Each row of a before or after table is a point. One or more steps were done to the points. Then noise was added and the rows were shuffled. The steps act on how far a point lies along the listed directions, d1 being the first. Name the steps. A step turns or swaps two directions, mirrors them in a line or flattens them onto one, adds a multiple of one to another, or multiplies one. Angles are multiples of 10 degrees, from the lower direction toward the higher: turns from -170 to 170, lines from 10 to 170 but not 90. Use the fewest steps. Two steps may share a direction if one is a turn and the other turns, adds or multiplies; they go together, in the order done. Otherwise the lowest direction goes first.

Directions:
(1): [57 -7  4]
(2): [  7  31 -48]
(3): [ -4 -48 -32]
Before, 11 rows:
[[  7 -36   2]
 [-23 -26   7]
 [ 66  11  16]
 [-78 -29   7]
 [ 24  -2  -7]
 [  9 -28 -13]
 [ -6 -68  36]
 [-17 -36  -4]
 [-54   4 -35]
 [ -4  -8   2]
 [ -8  15  44]]
After (11 x 3):
[[ 65  15 -30]
 [ -8   5  57]
 [ 71 -32  44]
 [ 22 -43  10]
 [ -2 -31 -13]
 [-68   4  -6]
 [-19   0 -11]
 [ -7 -43   8]
 [ -6 -93  69]
 [ 21 -34  27]
 [  0 -11   8]]
Steps: mirror d1 and d3 in the line at 80 degrees; multiply d2 by 1.6

Directions:
(1): [-66   1  -3 -16  28  36]
(2): [ 25  54 -40 -29  25   7]
(3): [-12  46  53 -25 -29  -7]
(4): [-11  -3  16  -9  50 -61]
(5): [ -4 -33 -20 -65 -27 -15]
Before (13 x 6):
[[ 43  75 -59 -31  45   2]
 [-23  18  14 -23  -4 -13]
 [-10 -48  33 -27  11 -41]
 [-21 -12  32 -13 -18  21]
 [-19  52  81   7 -27  -9]
 [-24  11  45  25 -14  29]
 [  9  46 -13  27  13  17]
 [ -6 -22  -5   5 -10 -42]
 [-86 -41   4 -78 -16  26]
 [ 18  51  -8 -46   2  14]
 [-21  -4  18  20  -6  -5]
 [  6  27   3  32  50 -47]
 [-17 -15  22  44  -2  10]]
After:
[[ -7  87  89  55   0   0]
 [-12   4   9  34   2  12]
 [-10  33  -3  29  14   7]
 [ 34  15  11  40  21 -55]
 [ 35 -29  19 -18  -7 -40]
 [  2  12  14  26 -12  -4]
 [  3   6  29   0 -22  30]
 [ -7  33  35  30 -13  37]
 [ 35 -16  -9 -34 -96  33]
 [ -1 -13 -15  -6   5 -40]
 [ 12  27  14   5 -23  -4]
 [  2  34  17 -20   0  11]
 [ 16  32 -30 -16  25  -2]]
Steps: mirror d1 and d4 in the line at 120 degrees; multiply d2 by 0.4; add -0.7 times d3 to d5

Directions:
(1): [ -4   6  -5 -13  15  32 -41  61  56]
(2): [ -6   0 -59 -20  28  17 -28 -62  20]
(3): [ 63 -45  -9 -49 -28  -5 -18   8 -14]
(4): [-48  14  -8 -37 -20  34 -22  14 -61]
Before (11 x 9):
[[-39  26 -11 -11   8   1  11 -51 -36]
 [ 14 -18 -16 -32 -25  18 -12  29  -9]
 [-15   7 -29  -5   9 -12  14 -65 -34]
 [-32  12  20  23   3  21  -5  29  -2]
 [ 30 -10  11  -7 -25  -3  -6  17  -7]
 [  6 -12 -26 -12  19  18  -3 -55   6]
 [ 15 -14 -27 -21  -5 -17   6 -95 -40]
 [-23   8 -11 -12 -10  14  -1  13 -20]
 [-11  -4 -22 -40  -6  37 -23   0 -19]
 [-21  11  16  23   1 -26  32 -36 -45]
 [ 33 -19 -10 -32 -16   2 -27   7  -1]]
After, 11 rows:
[[ 10  -4 -28  -5   9  -3 -17 -42  13]
 [ 14 -16 -19 -69 -10  40 -67  31   7]
 [-10  16 -20   9   6  12  -7 -28   8]
 [  8  -4 -36  13  14   1   6 -30  34]
 [ 14 -12  -5 -47  -8  18 -33  52   6]
 [ 13  -3  -5  11   3  -9   9  16  35]
 [ 19  -4  19 -34  -9   8 -19  59  26]
 [  1   0  34  43   3  -9  20  11   5]
 [-28  16  16 -14   2  21 -28  62   2]
 [ 34 -31  -1 -41 -11  24 -17   7  -9]
 [ 44 -17 -11  -5  13   3  -3  -8  43]]
Steps: turn d1 and d4 by -140 degrees; swap d2 and d3

Directions:
(1): [-53 -80   0  16  16  26  20 -31  15  12  -7  33]
(2): [ 64 -32 -39  13   6   7 -22 -44   6 -60  19   8]
(3): [ -8  31  10  -7  40  -3  25  16  83 -28  35  27]
(4): [ 41   9  53 -44  15  66   2  -9 -10   5 -29  33]
(5): [-24  48 -55  -6   5   8 -31 -42  22  14 -57  23]
(6): [ 47 -22 -17  -5  35 -24  52   0  26  35 -47 -41]
Before, 13 rows:
[[-49   0 -14   5  -5  -7  10  -5  20  25 -16  22]
 [-13  19 -33  19   2 -20 -19  -6  32 -27  47   6]
 [  0  16  13  -8  -7  18 -10 -13 -17  -4   7  -3]
 [ 26  -8  -9  15   9 -17   5  -5   7  -5  -8 -19]
 [ -3  29 -19  -5 -21 -28 -22  19  -3 -22  30 -29]
 [ 41  19   2  -1  -9   6 -14   5  -5 -22  11  -3]
 [ 27 -15   9  -7  46  14  41 -13  30   5 -30  21]
 [ -8 -14  10   8   8  -7  32  -1  -1  44 -24 -16]
 [ 70   0  14 -11  27  14  18  11  42 -18  18  -3]
 [-32  29 -18  -8  23 -19   6  -4  47  -6  -2   7]
 [ 37   3 -19 -10  10 -12  27  -1   4   3 -31 -23]
 [  3  27  24 -15   0 -20  -2  30  -3 -15  31  -4]
 [ 46  22   5 -14 -10  10 -19 -11  -8 -23  11   0]]
After, 13 rows:
[[ -7 -74 -14  23   8  13  12 -38 -30  10 -23  15]
 [  3  15  17   3  -5 -17   2  16  -4  14  -3 -18]
 [ 20  25   6 -15  -2  14  -6  -9 -10  -7  -2 -10]
 [-12  -6 -51  11   8 -40  -6 -20  11  -9 -10 -21]
 [-33 -51 -35  21  18   1  23 -41  52   3  -9  43]
 [ 29  33  -1 -20  -9 -10  14  21 -15   2 -12 -26]
 [-31  26 -34  15 -12 -39 -14   9  -1  16  10 -24]
 [ 26  99  -8 -27 -18 -40 -24  49  -2 -17  27 -47]
 [ 43   4  -4  12 -42 -14 -30  21 -58   8   5 -48]
 [ 50  70  14 -25 -31 -10 -29  23 -39   1 -11 -33]
 [ -5 -34   8  11  25  14  24 -27  35  -3  15  25]
 [ 43  70  11  -9 -31 -13 -25  33 -36   2   1 -32]
 [ 43  56   0 -14 -18 -38 -24  28 -26 -38  37 -26]]
Steps: multiply d1 by 2.5; turn d3 and d4 by -50 degrees; turn d2 and d3 by -140 degrees; multiply d6 by 0.4; turn d5 and d6 by 30 degrees
